Rows are points. Any point is a mix of the corners, with weights that add up to 1. It lies inside the corners' shape when no weight is negative. Say inside or outside, and name the corners with a negative weight.
(in the rows, 128 means zero)

Corners:
(1): [143 126 216]
(2): [ 99 133 150]
(3): [112  58 108]
(4): [116 156 109]
Points:
[103 136 113] => outside (1)
[132 117 180] => inside
[121 105 140] => inside
[106 127 153] => inside
[128 105 152] => outside (2)
[112 130 163] => inside

Corners:
(1): [165 133  83 142 118 206]
(2): [189 102 196 126 160 154]
(3): [130 102 112 152 137 125]
(4): [122 133 124 120  98 157]
(5): [140  54  67 119 194  95]
(6): [109 146  83 141 117  83]
(7): [ 88 169 173 133 140 105]
Points:
[139  99 112 133 154 134] => outside (6)
[119 109 137 119 162  90] => outside (1, 3)
[163  96 144 126 161 135] => inside
[154  86 169 124 176 119] => outside (1, 6)
[145 121 142 127 126 150] => inside
[170  98 117 132 140 154] => outside (7)
[138 123 116 128 142 134] => outside (3)
[153 112 101 134 142 157] => inside

Corners:
(1): [141 139 143 172 130 144  87 159  67 109 109]
(2): [117 121 116 154 130 120 186 112  87 147 169]
(3): [192 118 132 179 142 115 133 167 103 167 144]
(4): [186 154 134  84 158 113  96  85 125  69 173]
(5): [152 150 152 128 131 181 116 110 137 125 105]
(6): [148  57  86 168 128 142 145 137 110 171 131]
(7): [ 77  81 172 189 101  83 168  86  91 179  99]
(8): [112 142 115 170  97 141 116  99  78 165 208]
(9): [100 168 108 109 127 113 118 154 123 180 107]
(10): [177 166  97 119 122 126 121 100 106 136 114]
(11): [ 94 161 130 165 132 115 134  69 144 118 156]
(12): [109 120 115 115  50  79 163 174 118 126 130]
Points:
[ 60 107 140 197  79 122 146 149 121 181 128] => outside (2, 4, 10)
[175 125 103 141 128 147 111 158  92 145 151] => outside (7, 11)
[122 118 137 157 119 118 139 137 106 151 138] => outside (10)
[133 130 108 158 130 119 128 110 100 156 149] => outside (5, 12)
[ 96 134 113 170 107 109 145 124 106 163 137] => outside (4, 5)
[124 123 116 162 111 110 141 130  97 164 141] => outside (4, 5)
[133 146 151 140 129 118 126 121 114 114 133] => outside (6, 8, 10)
[107 124 117 157 108 105 158 124 103 151 145] => outside (4, 5)

Corners:
(1): [106 155 135 122 126 188 139 134 114 163  82 133 135 124]
(2): [103 156 153 109 121  78 196 160 150  78 138 171 143 113]
(3): [107 136 161 145  79 142 134  80 160 167 125 155 150 117]
(4): [182  88 128 114 142 121 163 151 148 148 149 151  60 166]
(5): [183 155  60 146 124  58  64 128 126 146 132 108 122 127]
(6): [ 99 149 136  72  87 135 137 119 154  76 247  83 115 131]
(7): [147 159 101 116 146 152 197 110 144 118 113 140 166 129]
(8): [ 70 120 171 129 134 203 163 123 130 106 125  89 122  97]
(9): [ 80 147 112 194 109 133  50 191 132 190 176  88 151  92]
(10): [ 88 185 188 104 142 149 177 120 121 108 134 131 168 126]
(11): [157 117 133 173 125 118 153 130 175 114  17 179  83 215]
(12): [111 145 111 148 114 120 139 148  71 105 174 135 100 113]
(13): [154 136 167  98  88 166 183 135 122 127 155 123 175 113]
(14): [ 75 102 141 136 130 123 128  94 103 165 140  36 112 177]
(15): [ 86 108 124 118 175 184  87 103  97 146  62 109 186 140]
Points:
[140 132 114 144 115 154 111 123 157 159 117 123 143 124] => outside (2, 10, 12, 14)
[148 140 112 135 115 118 133 144 124 134 152 117 104 150] => outside (2, 3, 8, 15)
[132 125 131 126 125 135 145 139 127 137 141 129 112 138] => inside
[112 125 140 136 118 142 122 123 119 132 140 101 123 136] => outside (1, 2, 7)
[102 132 146 125 124 151 148 121 124 135 133 107 140 134] => outside (5)
[134 126 137 123 104 130 146 156 125 119 164 106 103 128] => outside (3, 7, 10, 15)
[133 140 110 137 140 141 125 135 130 128 122 121 120 136] => outside (2, 3, 13, 14)
[134 139 120 138 123 114 130 129 137 126 115 131 124 138] => inside
[133 146 125 138 122 129 131 139 148 141 121 138 118 131] => outside (12, 13, 14, 15)

Corners:
(1): [142 105  91 108  91 130 151 179  89 168 110 106 136 105 119 150  95  76
 133  96]
(2): [159 150 149 194 110  96 145 118  99 116 138 111 106 180 154 140 100 155
 141 107]
(3): [154 133 103 131 130 116 133 153 154 159 105  93 135 148  84 151 130  76
 106  87]
(4): [133 131 136  95 149  98  90 187 136 118 141 159 137  88 131 163 152 133
 165 116]
(5): [107 122 162 138  74 104 140 115 104 112  80  94  93 151 146 101 105 133
 144  91]
(6): [139 140  94  96 183 133  91 125 123  99 153 158 130 125 200 152 140 147
 165 137]
(7): [149  82 153 118 191 102 105 144 120 185 139  92 131 117 138 151 122 122
 148 136]
(8): [126 128 128 107 175 144 129 111  76  73 108 190 149 161 158 131 197 191
 199 181]
(9): [166 100 166 126 120  72 175 182 140 168  96  84 121 164 114 185  79  64
  72 112]
(10): [116 145 181 136 151  98 157 126 110 167 125 124 109 155 138  63 127 144
 120 103]
(11): [175 100 121 148  69 101 136 194 144 149  94  54 143 112 129 155 139  86
 102  95]
(12): [116 118 117  87 147 178  96 149 133  48 159 171 132 110 172 120 144 164
 145 156]
(13): [103 146 147 100 129 187 108 144 109 119 182 129 115 158 190 119 158 150
 144 159]
(14): [113 140 151 156 135 122 156  91 102 143  95 108  77 116 154 111  79 105
  98 145]
(15): [142 101  93 175 115  65 122 193 139 168  88 123 119 140 118 160  96  45
 105  81]
(16): [170 101 129 122 116  89 128 175 173 170 140 122  97 133 114 142 128 108
 124  97]
(17): [171  93 127 113 130  53 117 201 137 163 116 125 125 104  84 147 103  28
 135 122]
(18): [150 146 105 114 114  64 146 181 160 174 118 113 162 108  98 164  92 121
 103 156]
(19): [105 137 159 132 128 177 184 115 151  88 155 183 135 131 182  89 122 134
 178 159]
(20): [118 155 170 124 130 199 111  59 108  92  98 182 133 142 177  68 129 192
 144 140]
(21): [101 146 122 109 121 167 130  78  57 107 165 168 152 166 149 128 165 140
 132 134]
Points:
[139 128 122 128 123  87 146 166 137 131 129 145 129 140 120 139 117 108
 139 112] => outside (7, 11, 13, 14, 20)
[134 120 141 125 123 108 123 146 130 148 113 112 118 127 126 130 116 106
 108 118] => outside (1, 2, 6, 8, 19)
[139 123 129 123 130 114 126 147 114 135 122 124 125 135 135 140 125 117
 130 122] => outside (19)
[137 125 123 128 121 121 137 142 125 123 116 130 124 137 140 129 119 114
 125 118] => outside (4, 7, 13)
[111 133 134 100 124 155 123 123 120 103 133 147 131 113 169 121 140 164
 158 149] => outside (2, 3, 9, 10, 15, 17)
[147 130 142 124 131 111 132 145 116 152 124 114 127 133 141 137 124 126
 121 128] => outside (3, 5, 12, 15, 19)
